Rows are points. Each copy is the shape, with its points in the same order, stretched, turned, moved and blurred by noise. Is it also mirrored, or only turned?

Shape (8 x 3):
[[ 0.39  0.22  0.18]
 [-0.10  0.00  0.00]
 [-0.17  0.20  0.18]
 [-0.24 -0.02  0.22]
 [-0.22 -0.74 -0.05]
 [ 0.10 -0.35 -0.14]
 [-0.28  0.32 -0.13]
 [ 0.10  0.16  0.18]]
Copy 1 (8 x 3):
[[-0.12  0.28 -0.55]
 [-0.18  0.12 -0.02]
 [-0.38  0.31 -0.02]
 [-0.45  0.14  0.04]
 [-0.10 -0.54  0.23]
 [ 0.03 -0.24 -0.09]
 [-0.17  0.48  0.10]
 [-0.27  0.25 -0.30]]
Copy 1 is: mirrored
Copy 2 (8 x 3):
[[ 0.29  0.16  0.37]
 [-0.09 -0.01  0.04]
 [-0.21  0.13  0.22]
 [-0.24 -0.10  0.21]
 [-0.09 -0.73 -0.15]
 [ 0.19 -0.29 -0.10]
 [-0.28  0.35 -0.10]
 [ 0.01  0.09  0.31]]
Copy 2 is: only turned
Copy 3, 8 rows:
[[ 0.31  0.16  0.16]
 [-0.18  0.09 -0.15]
 [-0.21  0.27  0.06]
 [-0.25  0.34 -0.17]
 [-0.18  0.12 -0.94]
 [ 0.01 -0.06 -0.51]
 [-0.42 -0.06  0.13]
 [ 0.04  0.19  0.05]]
Copy 3 is: mirrored
Copy 4, 8 rows:
[[ 0.32  0.07  0.29]
 [-0.13 -0.11 -0.06]
 [-0.26 -0.04  0.23]
 [-0.32  0.07  0.02]
 [-0.26  0.12 -0.75]
 [ 0.12 -0.04 -0.38]
 [-0.28 -0.38  0.20]
 [ 0.02  0.04  0.23]]
Copy 4 is: mirrored

Shape (10 x 4):
[[-0.42  0.21  0.01  0.02]
 [-0.44  0.25  0.37 -0.11]
 [ 0.06  0.42 -0.05 -0.41]
 [-0.23  0.29  0.27  0.01]
 [ 0.47  0.08 -0.17 -0.22]
 [-0.50  0.39  0.22  0.34]
 [-0.23 -0.01  0.05 -0.06]
 [ 0.52 -0.15 -0.05 -0.11]
 [ 0.27 -0.16  0.09  0.01]
 [ 0.25 -0.28 -0.15  0.02]]
Copy 1, 10 rows:
[[-0.07  0.06  0.18  0.35]
 [ 0.06 -0.02  0.54  0.27]
 [ 0.56  0.16  0.14  0.28]
 [ 0.08  0.15  0.36  0.12]
 [ 0.59  0.13 -0.16 -0.21]
 [-0.36  0.34  0.29  0.38]
 [ 0.07 -0.07  0.10  0.15]
 [ 0.55  0.00 -0.15 -0.32]
 [ 0.27 -0.04  0.04 -0.24]
 [ 0.28 -0.09 -0.24 -0.30]]
Copy 1 is: mirrored
Copy 2, 10 rows:
[[-0.26  0.17 -0.11  0.10]
 [-0.35  0.17  0.28  0.02]
 [ 0.22  0.52  0.11  0.04]
 [-0.23  0.23  0.10 -0.15]
 [ 0.56  0.29 -0.05 -0.26]
 [-0.60  0.28 -0.21 -0.12]
 [-0.06 -0.04 -0.03  0.07]
 [ 0.59  0.04 -0.02 -0.39]
 [ 0.30 -0.09 -0.03 -0.33]
 [ 0.43 -0.12 -0.17 -0.15]]
Copy 2 is: mirrored

Shape (7 x 4):
[[ 0.18  0.19 -0.45 -0.35]
 [ 0.16 -0.05 -0.42  0.20]
 [ 0.01 -0.13  0.20  0.34]
 [-0.22 -0.07  0.13 -0.45]
 [-0.17  0.06 -0.08  0.30]
 [-0.34  0.24  0.38  0.08]
 [ 0.33 -0.04  0.10  0.30]]
Copy 1, 7 rows:
[[ 0.28  0.15 -0.43 -0.34]
 [ 0.24 -0.02 -0.35  0.21]
 [-0.22  0.00  0.12  0.37]
 [-0.33 -0.06 -0.06 -0.49]
 [-0.24  0.14 -0.22  0.29]
 [-0.61  0.40  0.14 -0.02]
 [ 0.13  0.05  0.16  0.35]]
Copy 1 is: only turned
Copy 2:
[[-0.11  0.43 -0.42 -0.13]
 [ 0.18  0.00 -0.38  0.23]
 [ 0.23 -0.27  0.26  0.13]
 [-0.43  0.02  0.17 -0.32]
 [ 0.25 -0.28 -0.06 -0.06]
 [ 0.16 -0.24  0.42 -0.46]
 [ 0.32  0.03  0.18  0.28]]
Copy 2 is: mirrored

Shape:
[[-0.18 -0.26  0.28 -0.27 -0.18 -0.12]
 [-0.09 -0.12 -0.41 -0.36 -0.22 -0.32]
 [ 0.20 -0.31  0.27  0.13 -0.16  0.06]
 [-0.46  0.32  0.26  0.33 -0.55 -0.42]
 [ 0.21  0.21 -0.24  0.24  0.20  0.30]
 [-0.11 -0.16  0.06 -0.31  0.04  0.26]
 [ 0.05 -0.29 -0.17  0.14 -0.05  0.15]
 [ 0.06  0.30 -0.41  0.05 -0.27  0.25]
 [-0.16  0.35  0.03 -0.31 -0.26 -0.18]]
Copy 1 (9 x 6):
[[-0.50 -0.03  0.18 -0.26 -0.22  0.08]
 [-0.27  0.06 -0.23 -0.03 -0.07 -0.47]
 [-0.02 -0.40  0.39 -0.09 -0.28  0.23]
 [-0.46  0.57  0.31  0.60 -0.24  0.22]
 [ 0.41 -0.09 -0.18 -0.01  0.28  0.41]
 [-0.34 -0.16 -0.10 -0.42  0.03  0.24]
 [-0.06 -0.45  0.00  0.03  0.06  0.14]
 [ 0.21  0.08 -0.43  0.27 -0.05  0.21]
 [-0.26  0.48 -0.07 -0.12 -0.14 -0.03]]
Copy 1 is: only turned
Copy 2, 9 rows:
[[-0.40 -0.11  0.20 -0.19 -0.22 -0.07]
 [-0.43  0.16 -0.33 -0.43 -0.18 -0.21]
 [ 0.06 -0.32  0.10  0.14 -0.12 -0.06]
 [-0.24  0.51  0.18  0.37 -0.49 -0.58]
 [ 0.26  0.16 -0.31  0.12  0.24  0.24]
 [-0.26 -0.07  0.01 -0.10  0.02  0.41]
 [-0.06 -0.18 -0.32  0.12  0.00  0.07]
 [ 0.16  0.31 -0.43 -0.06 -0.25  0.18]
 [-0.15  0.47  0.09 -0.31 -0.28 -0.03]]
Copy 2 is: only turned
Copy 3 (9 x 6):
[[-0.43 -0.28 -0.22  0.02 -0.07 -0.13]
 [ 0.05 -0.40 -0.18 -0.35 -0.11 -0.42]
 [-0.12 -0.16 -0.24  0.50  0.07 -0.13]
 [-0.34  0.29 -0.16  0.11 -0.75 -0.23]
 [ 0.46  0.17  0.00  0.17  0.27  0.08]
 [-0.15 -0.25 -0.15 -0.04  0.20  0.16]
 [ 0.19 -0.28  0.01  0.27  0.06 -0.06]
 [ 0.48  0.02 -0.29 -0.04 -0.13  0.08]
 [-0.16  0.09 -0.41 -0.32 -0.18 -0.14]]
Copy 3 is: mirrored
Copy 4 (9 x 6):
[[-0.18 -0.27 -0.04 -0.49 -0.18 -0.03]
 [ 0.17  0.15 -0.50 -0.38 -0.31 -0.35]
 [ 0.19 -0.36  0.04 -0.05 -0.15  0.15]
 [-0.27  0.38  0.14 -0.01 -0.80  0.30]
 [ 0.27  0.30 -0.21  0.22  0.38  0.03]
 [-0.08 -0.14 -0.17 -0.29  0.20  0.07]
 [ 0.11 -0.16 -0.31  0.10  0.05  0.00]
 [ 0.31  0.40 -0.52 -0.07 -0.05  0.20]
 [-0.04  0.36 -0.20 -0.54 -0.20  0.02]]
Copy 4 is: only turned

Shape, 12 rows:
[[-0.14 -0.02 -0.37 -0.20 -0.05 -0.20 -0.20 -0.23]
 [-0.01 -0.45  0.19  0.25  0.54  0.30 -0.22 -0.01]
 [-0.65  0.28 -0.11 -0.21  0.02  0.04 -0.29  0.13]
 [-0.30  0.06  0.01 -0.15 -0.02 -0.18  0.12 -0.26]
 [-0.23  0.59 -0.04 -0.02  0.08  0.50 -0.23  0.11]
 [ 0.07  0.17 -0.03 -0.43  0.06 -0.34 -0.06 -0.10]
 [ 0.06  0.27 -0.01 -0.07 -0.39 -0.48 -0.18 -0.02]
 [-0.10 -0.31  0.01  0.21  0.62  0.24  0.25  0.15]
 [-0.13 -0.15  0.09  0.11  0.49  0.42 -0.10  0.14]
 [ 0.01 -0.05 -0.08 -0.01 -0.02 -0.11 -0.03 -0.26]
 [-0.21 -0.10  0.01  0.22  0.58 -0.12 -0.20 -0.26]
 [ 0.26  0.08 -0.16  0.19  0.19 -0.05  0.01  0.17]]
Copy 1:
[[ 0.00  0.01 -0.32 -0.29  0.05 -0.04 -0.20 -0.23]
 [-0.01 -0.21  0.46  0.13  0.69  0.37 -0.21 -0.08]
 [-0.60  0.20 -0.21 -0.13 -0.02  0.32 -0.41 -0.03]
 [-0.31 -0.13 -0.12 -0.09 -0.09  0.05  0.07 -0.16]
 [-0.24  0.47  0.13 -0.02 -0.01  0.72 -0.25  0.20]
 [ 0.01 -0.17 -0.35 -0.38 -0.08  0.10  0.02  0.21]
 [ 0.08 -0.12 -0.36 -0.05 -0.36 -0.05 -0.22  0.20]
 [-0.22  0.10  0.50  0.09  0.67  0.10  0.03  0.01]
 [-0.17  0.03  0.42  0.00  0.58  0.43 -0.17  0.06]
 [ 0.08 -0.15 -0.07 -0.05  0.03  0.05 -0.06 -0.13]
 [-0.12 -0.11 -0.11  0.23  0.59  0.31  0.03 -0.15]
 [ 0.19  0.14  0.12  0.07  0.27  0.07 -0.11  0.26]]
Copy 1 is: mirrored
Copy 2:
[[-0.22 -0.11 -0.32 -0.27  0.19 -0.14 -0.02 -0.36]
 [-0.40 -0.47  0.09  0.50  0.61  0.05 -0.21 -0.03]
 [-0.74  0.04 -0.01 -0.40  0.21 -0.04 -0.19 -0.04]
 [-0.31 -0.08  0.04 -0.19  0.03 -0.09  0.32 -0.15]
 [-0.56  0.55 -0.07 -0.03  0.28  0.39 -0.27 -0.01]
 [ 0.04  0.07  0.02 -0.38  0.33 -0.12  0.09 -0.13]
 [ 0.08  0.20 -0.06 -0.28 -0.17 -0.33 -0.08 -0.16]
 [-0.48 -0.39  0.04  0.51  0.57  0.14  0.13  0.34]
 [-0.55 -0.24  0.11  0.36  0.53  0.25 -0.21  0.14]
 [-0.10 -0.09 -0.14  0.02  0.11 -0.05  0.06 -0.22]
 [-0.59 -0.15 -0.05  0.34  0.60 -0.24  0.06 -0.20]
 [-0.09  0.07 -0.16  0.24  0.31 -0.03 -0.10  0.22]]
Copy 2 is: only turned
Copy 3 (12 x 8):
[[ 0.05  0.21 -0.35 -0.26  0.06 -0.04 -0.03 -0.17]
 [ 0.17 -0.52  0.07 -0.04  0.70  0.05 -0.50  0.13]
 [-0.58  0.07 -0.05 -0.52  0.12  0.16 -0.27  0.13]
 [-0.13  0.06  0.12 -0.23  0.11  0.07  0.12 -0.20]
 [-0.19  0.22  0.12 -0.37  0.32  0.65 -0.40  0.22]
 [ 0.09  0.34  0.07 -0.40  0.10 -0.15  0.01  0.20]
 [-0.09  0.58  0.11 -0.02 -0.18 -0.17 -0.17 -0.02]
 [ 0.10 -0.46  0.05  0.05  0.87  0.22 -0.09  0.32]
 [ 0.03 -0.39  0.02 -0.14  0.65  0.31 -0.38  0.27]
 [ 0.06  0.11 -0.05 -0.06  0.27  0.02 -0.09 -0.17]
 [-0.08 -0.11  0.01 -0.19  0.81 -0.16 -0.30 -0.19]
 [ 0.17  0.21 -0.11  0.16  0.43  0.07 -0.21  0.30]]
Copy 3 is: only turned

Shape:
[[-0.33  0.13  0.16  0.20 -0.42  0.25  0.14 -0.12]
 [ 0.02 -0.02  0.13 -0.06  0.01  0.48  0.20  0.40]
 [-0.04 -0.06  0.00  0.31 -0.21  0.23 -0.16  0.17]
 [-0.29  0.32 -0.14  0.03  0.06 -0.04 -0.19 -0.15]
 [-0.26 -0.10 -0.09  0.04  0.12  0.19 -0.02 -0.11]
 [-0.24  0.04 -0.23  0.44 -0.19 -0.04  0.30 -0.13]
 [ 0.19 -0.18 -0.08  0.40  0.10  0.08 -0.34  0.05]
 [-0.32  0.44 -0.16 -0.01  0.15  0.17  0.21  0.24]
 [-0.12 -0.07  0.28  0.13  0.09 -0.05  0.15 -0.22]
 [ 1.41 -0.06 -0.13 -0.39  0.05 -0.06 -0.23 -0.12]
 [-0.20  0.11 -0.27 -0.63  0.08  0.01  0.12 -0.12]
 [-0.32  0.20  0.04  0.39  0.12  0.09 -0.13 -0.20]
 [ 0.19  0.02 -0.14 -0.06  0.19  0.89 -0.03  0.00]]
Copy 1 (13 x 8):
[[ 0.19  0.19  0.19  0.03 -0.05  0.45 -0.24 -0.46]
 [ 0.05  0.11  0.05  0.01  0.16  0.51  0.04  0.31]
 [ 0.03 -0.05  0.06  0.26 -0.14  0.27 -0.29  0.06]
 [-0.22  0.39 -0.08  0.12 -0.03 -0.10 -0.14 -0.24]
 [-0.08 -0.02 -0.06  0.13  0.10  0.03 -0.09 -0.22]
 [ 0.37  0.21 -0.16  0.09  0.03 -0.02 -0.28 -0.29]
 [-0.03 -0.20  0.00  0.51 -0.12 -0.15 -0.20  0.15]
 [ 0.00  0.56 -0.17 -0.05  0.19  0.17 -0.09  0.05]
 [ 0.12 -0.04  0.24  0.03  0.24 -0.01 -0.04 -0.21]
 [ 0.01 -0.45 -0.02  0.35 -0.80 -0.40  0.94  0.48]
 [-0.37  0.29 -0.16 -0.43 -0.06  0.01  0.25 -0.32]
 [ 0.04  0.22  0.06  0.46  0.18  0.01 -0.22 -0.28]
 [-0.24 -0.09 -0.26  0.39  0.08  0.60  0.33  0.17]]
Copy 1 is: mirrored
Copy 2, 13 rows:
[[-0.42 -0.07  0.07  0.23 -0.19  0.32 -0.04  0.23]
 [ 0.26 -0.25  0.10  0.19 -0.16  0.39  0.30  0.42]
 [ 0.02 -0.26 -0.06  0.28 -0.18  0.18 -0.17  0.31]
 [-0.07  0.14 -0.33  0.22 -0.10  0.04  0.09 -0.11]
 [-0.03 -0.21 -0.18  0.10  0.13  0.24  0.11  0.03]
 [-0.29  0.14 -0.12  0.23  0.23  0.24 -0.20  0.32]
 [ 0.33 -0.28 -0.11  0.25  0.02  0.06 -0.36  0.08]
 [ 0.10  0.21 -0.22  0.36  0.03  0.25  0.39  0.31]
 [-0.08 -0.06  0.24  0.06  0.16  0.08  0.02 -0.04]
 [ 1.13  0.08  0.16 -0.76 -0.53  0.09 -0.39  0.09]
 [ 0.09  0.09 -0.33 -0.35 -0.09  0.17  0.47  0.10]
 [-0.11 -0.03 -0.12  0.45  0.11  0.17 -0.07 -0.12]
 [ 0.39 -0.34 -0.13  0.16 -0.16  0.81  0.18  0.04]]
Copy 2 is: mirrored
